Each wall is flat, endless, passes through zero and stands at right angles to its row. A trip goes straight from one point to another. List the walls that it crosses, first one first.
In the rows, zero is written as 128.

Walls:
(1): [107  82]
(2): [143  85]
(3): [169  70]
(4): [109 151]
Trips:
[118 136] to [180 137] => 4, 3, 2
[ 76 144] to [138 145] => 1
[153 126] to [156 112] => 1
[169 104] to [192 152] => 1, 2
[136 185] to [ 32 114] => 1
[158 145] to [145 137] => none
[93 97] to [115  77] => none

Walls:
(1): [152 133 107 130]
(2): [132 124 137 146]
(3): [170 105 204 119]
(4): [152 172 151 178]
(5): [171  69 136 163]
(6): [178 166 110 110]
(7): [123 129 127 168]
(8): [116 191 154  60]
Trips:
[ 88 170 137 132] to [124 159  93  81] => 7, 6, 4, 1
[111 178 135 165] to [140 107 170 234] => 6, 8, 5, 3
[167 186 173 164] to [160 111 169 157] => 5, 8, 1, 6

Walls:
(1): [136 134 119  72 134 213 131 149]
(2): [114 123 112 182 127  72 108 144]
(3): [153 130 126 129 133 135 118 169]
(4): [165 153  84  48  93 124 156 114]
(5): [146 146 126 137 149 176 166 130]
(6): [ 94 131 125 130 113 107 101 119]
(7): [108  92  96 164 141 119  34  51]
(8): [123 136 130  91 193 223 153  72]
Trips:
[126 165 109 165 139  90 116 161] to [151 143 116 113 153  75 166 196] => 6, 4, 5
[131 176 139  50 157  67 130  60] to [121 112  72 111  91  50 122  76] => 8, 2
[171 146  97  77 162  71  82 115] to [185  57 118 115 188 105 161 124] => 6, 8, 2, 5, 7

Walls:
(1): [134 135 162 152  37 160 103 199  89 175  86 128]
(2): [111  50 120 133  81 182 158 149  90 124  89 125]
(3): [121 138 122 114 176 138 176 138 150  45 135 176]
(4): [187 110 116 132 136  44 154  91 168  86 195 115]
(5): [125 146 138 233 150 105 122 129 142 130 134 155]
(6): [116 125 141 160  70 103 203  92  72 183 208 155]
(7): [145 124 198 115 120 157 121 108 105 136  67 114]
(8): [161 160 150 157 130 102 147 129  97 175 106 128]
Trips:
[189 138 102 127  85 177 109 192 169  79  89 120] to [202  66 140  94 155  71  79 105 105 169  97 141] => 3, 4, 8, 2, 1
[153 139 142 118  65 106 157 106 114  97 128  69] to [140 120 123 112 109 103 104 120 187 146 110 138] => 2, 6, 8, 7, 1
